Every row gives one point. To make a cloud, some directions were put in groups of two or more. Within a group, all points are equally far from the middle, so they leave a hole (a ring in 2 directions, a hollow ball in 3). The other directions are filled evenly. Then the cloud was stretched, turned, moved and blurred a little. How many holes are there, and how many directions does each take, smallest first?

Cloud (20 x 3)
[[-3.5 -1.2  0.6]
 [ 1.3 -1.1 -4.9]
 [ 6.1  2.4 -4.2]
 [-0.9 -5.3  2.6]
 [-3.4  2.0  7.7]
 [ 0.5  4.2  2.7]
 [-2.9  4.4  0.7]
 [-1.9 -6.3 -1.5]
 [ 8.3  2.0  3.2]
 [ 5.7 -5.3 -5.4]
 [ 0.9  0.9 -3.1]
 [ 5.8 -2.6  2.4]
 [ 4.1  2.0 -7.7]
 [ 2.0 -1.7 -2.5]
 [-1.7 -4.4  1.3]
 [ 4.6 -4.8  0.0]
 [-1.5  3.0 -0.1]
 [-4.3 -2.4  7.6]
 [ 0.1 -4.4  1.6]
 [-1.7  6.6  0.7]]
Holes: 0

Cloud (26 x 4)
[[-4.6  1.0 -5.1 -0.5]
 [-2.3 -3.4 -0.9  7.8]
 [-3.7  3.8  3.6  2.6]
 [-4.9  3.2  2.8  0.4]
 [ 1.7 -5.0 -2.4 -3.6]
 [-3.8  4.1  3.2  1.5]
 [-1.0  3.7 -2.4  6.8]
 [-2.4  5.1  2.8  2.5]
 [ 3.9 -3.5 -5.1  0.3]
 [-3.5  0.2 -3.7  6.9]
 [-5.8  0.8 -4.0 -0.8]
 [-1.9 -3.9 -0.7  7.6]
 [-2.6  4.3  1.0 -1.9]
 [-2.5 -0.2  5.4  5.5]
 [-3.1  2.8  3.7  5.4]
 [-4.3 -0.5 -4.4  5.9]
 [-3.2  0.7 -3.5  7.2]
 [-2.0 -0.7  5.3  5.9]
 [-5.4 -4.5  3.3 -0.8]
 [ 0.0 -5.9  1.7 -3.6]
 [ 0.8  3.6 -4.6  5.3]
 [-1.7  1.0 -5.3 -2.7]
 [ 2.0 -3.5  3.8 -3.6]
 [ 3.0 -4.9  1.2  6.3]
 [ 1.4 -0.5 -6.3 -1.5]
 [-2.4  0.1  0.2  8.3]]
Holes: 2 (2, 2)

Cloud (51 x 6)
[[-6.2  4.2 -0.4  6.2 -2.7  5.1]
 [ 3.7  0.2 -0.8 -0.5 -4.6  6.9]
 [-2.7  0.1  5.2  4.3  1.3  1.4]
 [ 9.5  2.5 -1.7  1.9 -2.0 -1.0]
 [ 5.0 -1.0  0.6  4.5 -1.9 -4.0]
 [ 1.7 -4.6  0.0 -1.9 -5.1  1.3]
 [-3.1 -4.5  1.2 -3.6 -2.7  3.2]
 [-1.1  4.0 -4.5  3.9 -3.0  7.3]
 [ 7.1  6.0 -0.5  4.7 -4.3 -1.4]
 [ 2.0 -2.3  2.8  0.9  3.2 -3.0]
 [-2.1  7.1  3.9  6.4 -2.0  3.7]
 [-5.6 -1.8  1.0 -1.8 -3.1  5.2]
 [-4.5  0.5 -4.4  4.0 -1.4  3.7]
 [ 1.4 -4.9 -1.1  3.1  0.0  5.9]
 [-0.3  3.6 -3.2  8.0  0.9  8.3]
 [-2.5 -0.1  1.3 -4.5 -6.5 -0.5]
 [-4.4  2.1  2.2 -4.6 -1.5 -5.7]
 [ 5.5 -2.1  1.5 -6.6 -3.5 -0.6]
 [ 2.2  1.7  2.0 -4.8 -3.9 -7.0]
 [ 5.0  3.5 -2.2  8.5 -3.2  1.9]
 [ 1.2 -3.4  3.4 -4.2 -4.5 -4.3]
 [ 7.9  4.7 -0.7  1.1 -2.7 -2.8]
 [-0.8  7.0 -2.0  3.0 -2.2 -1.2]
 [ 8.5 -1.0 -0.4  3.3 -0.5  5.2]
 [ 4.5 -4.7 -1.5  2.1 -0.4  5.9]
 [-3.9 -1.7 -2.4  4.4 -2.4  4.9]
 [ 1.3  2.6  2.9  0.4  4.2  0.4]
 [-0.9 -2.5 -2.2  3.4  2.4  8.6]
 [ 1.6  3.5  3.7 -3.0  2.0 -0.8]
 [-1.6 -1.7  0.2  5.0  3.6  0.6]
 [ 4.4 -2.3 -3.1  0.0  1.8 -0.1]
 [-3.2  1.8 -3.3  6.8  2.3  8.3]
 [ 4.9  3.5 -4.6  2.7 -3.3  3.0]
 [-3.0  8.1  4.5  3.4  1.4 -0.1]
 [ 3.9  7.3  3.4  1.1 -5.7 -4.2]
 [-6.8  3.3  3.4  3.1  2.8  4.4]
 [-5.2  1.7 -0.6  1.6 -5.2  0.4]
 [-6.9 -0.7 -0.6  0.8 -3.0  0.6]
 [ 5.8  6.3  0.1  5.0 -5.5  2.1]
 [ 6.7 -0.3 -1.0  7.5 -0.8  5.3]
 [ 6.7 -3.0  0.9  1.5  1.9 -1.1]
 [ 4.2 -3.1 -2.4 -2.0 -5.5  3.2]
 [-6.5  2.6  4.0 -2.9 -3.3  2.4]
 [-2.0  1.0  5.1  3.6 -3.7 -2.9]
 [-3.9  0.2  5.4 -0.5 -4.0 -3.5]
 [ 3.2  3.1  0.9  9.4 -0.8  5.6]
 [-5.8 -2.7  2.3 -3.7 -2.8  2.2]
 [-3.3  2.5  2.1  4.7  3.5 -2.5]
 [ 4.3  4.2  1.3  4.2 -0.4 -5.8]
 [-0.9 -3.0  2.9  1.0 -3.2  4.0]
 [ 5.9  5.7  0.6  0.1  0.1 -0.8]]
Holes: 1 (6)
